Each row of a before or after table is a point. One or more steps were done to the points. Then noise was added and the rows were shuffled. The steps act on columns, c1 being the first. Write out the steps. A step turns or swaps two columns, mirrors them in a line or flattens them onto one, adds a multiple of one to another, or multiplies or shifts one. Angles are multiples of 10 degrees, from the lower column toward the higher: turns from -170 to 170, lines from 10 to 170 but not 90. Use the fewest steps. Two steps may share a column if one is a turn and the other turns, adds or multiplies; they go together, in the order done. Otherwise the lowest column goes first.

Before (12 x 2)
[[ 50 -22]
 [ 56  64]
 [-44  -6]
 [ 50  62]
 [-43   9]
 [-46  69]
 [-20  13]
 [-20 -22]
 [ 56   8]
 [-55  21]
 [  6   7]
 [-23   8]]
After (12 x 2)
[[ 84 -19]
 [  5 -51]
 [-11  58]
 [  8   1]
 [ 80 -15]
 [  5  22]
 [-16  39]
 [ -5  24]
 [ 37  75]
 [-29   5]
 [ 35 -46]
 [-28  33]]
Steps: turn c1 and c2 by -60 degrees

Before (10 x 3)
[[ 14 -26  39]
 [-31  25  41]
 [ 33   9   3]
 [  4  28  -2]
 [ 32  16   9]
 [-20  20  15]
 [ -3  35  -7]
 [-34  37 -16]
 [  7 -29  22]
 [ 35 -23 -16]]
After (10 x 3)
[[-18  59  16]
 [  5  85  -6]
 [ 12 -79  37]
 [ -3 106  -8]
 [  7 -89  21]
 [-34  76  42]
 [ 33  49   8]
 [ 31  27   4]
 [-34 112 -16]
 [ 35 -69 -17]]
Steps: multiply c2 by 3

Before (10 x 6)
[[ 67 -41 -31 -31  51  12]
 [-36  24 -45  38  31  56]
 [-24 -70  36 -15 -20   3]
 [ -5 -17  -4 -37  25  27]
 [ 56  16  71  41  56  44]
 [ 50   7  20 -63  67 -19]
 [-48  -8  -2  -6 -17 -16]
 [ 65  -2  -3  16  38  29]
 [ 62 -76  73 -34 -24  25]
 [ 14  30   0 -35 -12   3]]
After (10 x 6)
[[  5  30   1 -38 -18   1]
 [-31 -71  35 -16  -3  21]
 [-49 -11  -3  -5  12 -18]
 [ 75   0  -4  16   0  26]
 [ 41 -75  74 -33 -52  59]
 [ 74   9  20 -60  35  -8]
 [ 76  18  73  39  23  79]
 [ 86 -40 -31 -29  11  -4]
 [ 11 -18  -6 -35  25  24]
 [-14  23 -44  40  46  30]]
Steps: turn c1 and c5 by -30 degrees; add 0.5 times c3 to c6

Before (10 x 8)
[[  82  -48    7  -77  -46   43   38   44]
 [  54  -31  -15    2 -113   33  -49  -29]
 [  13  -10   -7   -6    4   35   11   -8]
 [ -45  -38  -42   -9    0   24  -22   -5]
 [ -31   -5  -95   46   41    5   30  -55]
 [ -64    0  -52    3   -1   34   37  -73]
 [ -51  -16  -27   -1   31  -42   50  -28]
 [  18   25  -15  -25  -33   24   10   26]
 [ -23    5  -39    9   44    8   -7  -86]
 [ -27    0  -68  -59   24  -15   23  -19]]
After (10 x 8)
[[  52   26  -19    5 -113   34  -49  -30]
 [  83   17  -45  -80  -46   44   42   42]
 [ -50   32   -2   -1   32  -43   48  -26]
 [ -31   84   39   49   40    7   29  -56]
 [  18    3   28  -25  -32   21   12   27]
 [   8    8   -6   -6   10   37   13   -9]
 [ -26   59   37  -58   25  -13   23  -19]
 [ -69   47   31    6   -1   37   37  -72]
 [ -46   57  -13  -12    3   22  -22   -7]
 [ -20   34   23    6   45   10   -3  -83]]
Steps: turn c2 and c3 by 120 degrees

Before (12 x 11)
[[  16   -3   33   60   -5   57  -59   50   40   -8   11]
 [  41  -48    2    0  -19  -43   28    3  -33  -31   18]
 [  14    6  -11  -15  -11  110  -30  -22  -44    7    4]
 [  39   18   43  -56   21   91  -15   11  -16  -22   24]
 [  11 -115   26   -8   -4  -17   27   26    0    5   -6]
 [  19  -56   53   -7  -16  -44  -25   11  -35   32    0]
 [   1   50   -3  -22   72   94  -25  -25  -13   -7  -13]
 [  -6  -25   76   61  -13   65  -94  -19   54  -58   -8]
 [  46  -40   33   32   -2   31  -57  -32   57   12   31]
 [   3   58   -9  -62  -13   84  -18  -20   18    3  -22]
 [  17  -95  -16  -45   -2  -50  -30   33  -28  -13   28]
 [ -29  -51   12  -36   -6  -21   27    9  -34    8   64]]
After (12 x 11)
[[  47  -40   36  -13   -3   33  -54  -33   63   12   30]
 [  40  -44    1   26  -20  -41   26    3  -27  -30   19]
 [  37   17   41  -42   21   91  -17   10  -47  -21   24]
 [  22  -59   52   23  -19  -46  -25   13  -28   27   -1]
 [ -29  -48   11   -9   -3  -19   27   12  -50    2   65]
 [  13   -7   32   26   -5   58  -58   51   69   -7   12]
 [  11 -115   25   -5   -6  -17   25   27   -2    3   -6]
 [  12    4  -10   23  -11  109  -30  -25  -48    8    5]
 [  -6  -29   75   17  -10   65  -92  -18   83  -58   -7]
 [   3   57   -9  -75  -13   86  -18  -20  -25    6  -23]
 [   3   52   -6  -11   73   92  -23  -25  -26   -6  -16]
 [  17  -94  -13  -20   -1  -50  -30   34  -52  -13   27]]
Steps: turn c4 and c9 by 40 degrees; multiply c4 by 1.3
